Rows are points. Any point is a mix of the corners, with weights that add up to 1. It lies inside the corners' shape when no weight is negative. Say inside or outside, and name the corners with a negative weight.

Corners:
(1): [ 10.4 -23.5]
(2): [-12.4  28.7]
(3): [15.7  1.0]
Points:
[-2.2 21.3] => outside (1)
[-8.0 23.3] => inside
[ 18.0 -13.0] => outside (2)
[  8.9 -18.8] => inside

Corners:
(1): [  5.3  -2.5  -7.9 -43.9 -26.2  -3.4 -24.1   0.7  -2.0]
(2): [-15.9 -23.6  21.9  45.3 -10.3 -35.9  15.3 -10.7 -22.6]
(3): [  0.5  11.4   5.8  -5.6 -59.4   0.2 -10.2  13.4   9.8]
(4): [-28.2  23.7   8.3  26.0  10.2 -26.0  24.9 -10.5 -25.0]
(5): [ -9.8   1.8  16.4  13.7  -6.6   8.1  10.7 -35.0 -13.2]
(6): [ 37.9  10.9  21.8 -10.9  -9.2 -15.0  -1.8 -14.3  10.0]
(7): [-13.3  -6.0 -14.8  30.4  -4.4   2.2  20.2   1.6 -12.4]
(8): [ -1.1  -2.0   5.9   1.3 -27.3  -2.6 -35.5   4.4  22.6]
(9): [ -7.3  -6.1  27.3   9.3  11.9   9.1  10.2   2.4 -18.5]
(10): [ -7.8  -2.1   5.8 -40.1 -22.3   5.6   2.8  -0.5  30.8]
Points:
[  3.0  12.6   1.5 -31.0   4.0  -5.2  -0.1   3.7  16.2] => outside (2, 3, 5)
[ -2.8   1.9  -1.5   5.8 -13.6 -12.6  -3.7  10.5 -12.6] => outside (5, 10)
[  2.1   1.5  13.0   4.2 -12.1  -2.3   3.5  -5.6  -3.2] => inside
[ -8.3  -4.0  12.2  15.4 -13.1  -9.2   1.0 -10.3  -5.5] => inside

Corners:
(1): [-13.6 -14.6  23.9  10.0   6.2   3.8 -12.4  10.0  11.1  -7.0   3.6  23.6
   6.1 -24.7  15.8  -4.7   4.9 -11.4]
(2): [ -4.0  12.7 -43.0 -19.4 -21.7  10.1  -7.1  28.7 -26.3 -11.3  13.6  17.6
 -64.1   5.0 -11.2  -4.7  31.4 -17.9]
(3): [-10.0   3.0  13.0  -4.1 -77.6  11.1  22.3   7.2 -17.9   0.4   9.9 -50.6
  -2.3 -10.4  -0.9  -5.3  13.4  -1.3]
(4): [-23.4   6.3   4.7  12.6  17.9   8.9  -8.8  22.1 -21.6 -10.7  16.7  11.8
   2.5   2.3  13.4  -0.8  -6.9   6.5]
(5): [-11.6 -10.5  23.4  15.6   8.3  -9.2 -19.0  21.7 -11.4  -8.8   0.1  10.3
 -10.9  11.8   6.2 -27.8 -23.7   8.4]
(6): [  3.3   7.9  20.3   8.2  -1.2   4.2 -21.2   0.7  38.2  -6.7  18.1 -14.3
  14.2   7.9   6.9 -24.1   8.7  17.4]
(7): [ -6.1 -25.2   5.5  -2.8  12.4   1.2  21.6 -18.9   4.3  -8.8 -16.1 -94.9
  13.7   5.7 -21.2 -24.2  -5.1  -6.9]
(8): [ 12.6  -6.9   7.4   9.2   9.4  -2.2 -21.6 -36.2 -20.0  -4.0   3.7  13.1
  17.7   6.5  22.5   5.7  18.7 -17.1]
(9): [-25.0   8.4  18.6 -18.0 -19.7 -30.5   6.0 -32.1 -16.4   3.9  -9.6 -23.8
  -8.7  -4.3   3.5  56.9   7.4 -26.3]
(10): [ 16.5   4.6  -0.8  -8.4  17.1   0.0 -10.5   3.9 -10.2   0.1  -3.4  20.9
   9.5 -25.5  -2.1 -16.9 -16.2   7.0]
(11): [ -1.4  -4.0   9.0 -17.9  14.1  16.0  -7.5   4.5  -1.4   5.9  -8.2  26.3
  -3.9  11.0  16.9 -10.6  12.0   3.2]
(12): [  6.9  -2.4  -1.3  22.7  18.8   4.3 -18.8  13.5 -14.2  14.6  -3.0  17.7
   8.9  16.6  29.6  24.3   4.3 -23.4]
(13): [-12.6   2.5  -2.3  -6.6  11.0  -1.0  -9.4  17.1 -14.4  -1.8  13.6 -15.7
 -25.4  -3.5  28.7  -9.2  -5.1  -2.2]
(14): [-29.0  14.8   1.8  -5.8  -4.2  -1.8 -10.2   5.3   7.5 -10.4   3.5   9.6
   9.2   3.7  18.4 -33.2  -5.5 -18.6]
(15): [-15.0  -0.8  10.0   5.7  10.5   4.6 -15.9  14.8 -11.9   3.5 -12.6 -26.0
 -10.3 -12.7 -14.5 -14.1  17.8  -7.9]
(16): [  5.2   7.2  12.3  12.3  21.6 -25.6  -2.5  14.8 -18.1  -2.4   2.0  24.2
   5.2   0.9  22.2   8.9  17.5 -12.0]
(17): [  6.4 -19.4 -36.8   2.9  11.0  -1.2 -24.9  18.8 -16.7   1.7 -20.7  22.1
  -9.8  -7.7   2.9 -27.3  15.1  23.9]
(18): [  6.5  -8.3 -21.7 -52.4  12.7  -8.5  22.4 -38.5   8.4  55.1   2.6  -3.3
  18.7 -21.8 -49.6 -25.2  31.9  -5.0]
(19): [-18.0  -8.5   0.9 -40.9   1.5 -17.4 -23.1   7.2  -4.5 -11.3   1.7 -10.9
  15.2  -6.6  -4.5 -29.9  -1.8  -7.1]
Points:
[-7.2 -0.9  2.7 -9.2 -0.6 -0.6 -2.9  0.1 -6.7  2.1  2.7 -9.3 -0.9 -2.3
 -0.6 -8.7  7.9 -7.8] => outside (17)
[  5.2   0.8   4.9  -2.9   7.5   2.0 -14.0  -1.8  -5.5  10.3   2.6  30.6
  19.5  -8.6  11.0  -7.7  13.8  -2.3] => outside (2, 5, 7, 9, 13)
[-7.7 -1.5  0.0 -6.0 -0.7  5.3 -3.7 -2.1 -5.3  5.7 -0.1 -2.7 -4.1 -2.1
  1.3 -5.7  6.9 -5.1] => outside (16, 19)
[-8.4  1.2  5.2 -2.2  1.9  0.5 -7.1  5.2 -5.7 -2.2  3.0  0.4  1.5 -4.3
  5.8 -8.4  2.8 -3.0] => inside
[-6.8  3.4 10.2 -0.1  0.8 -1.8 -5.0  4.8 -5.3 -0.6  5.7 -4.2  2.3 -0.6
  7.1 -4.2  6.6 -7.0] => outside (17)
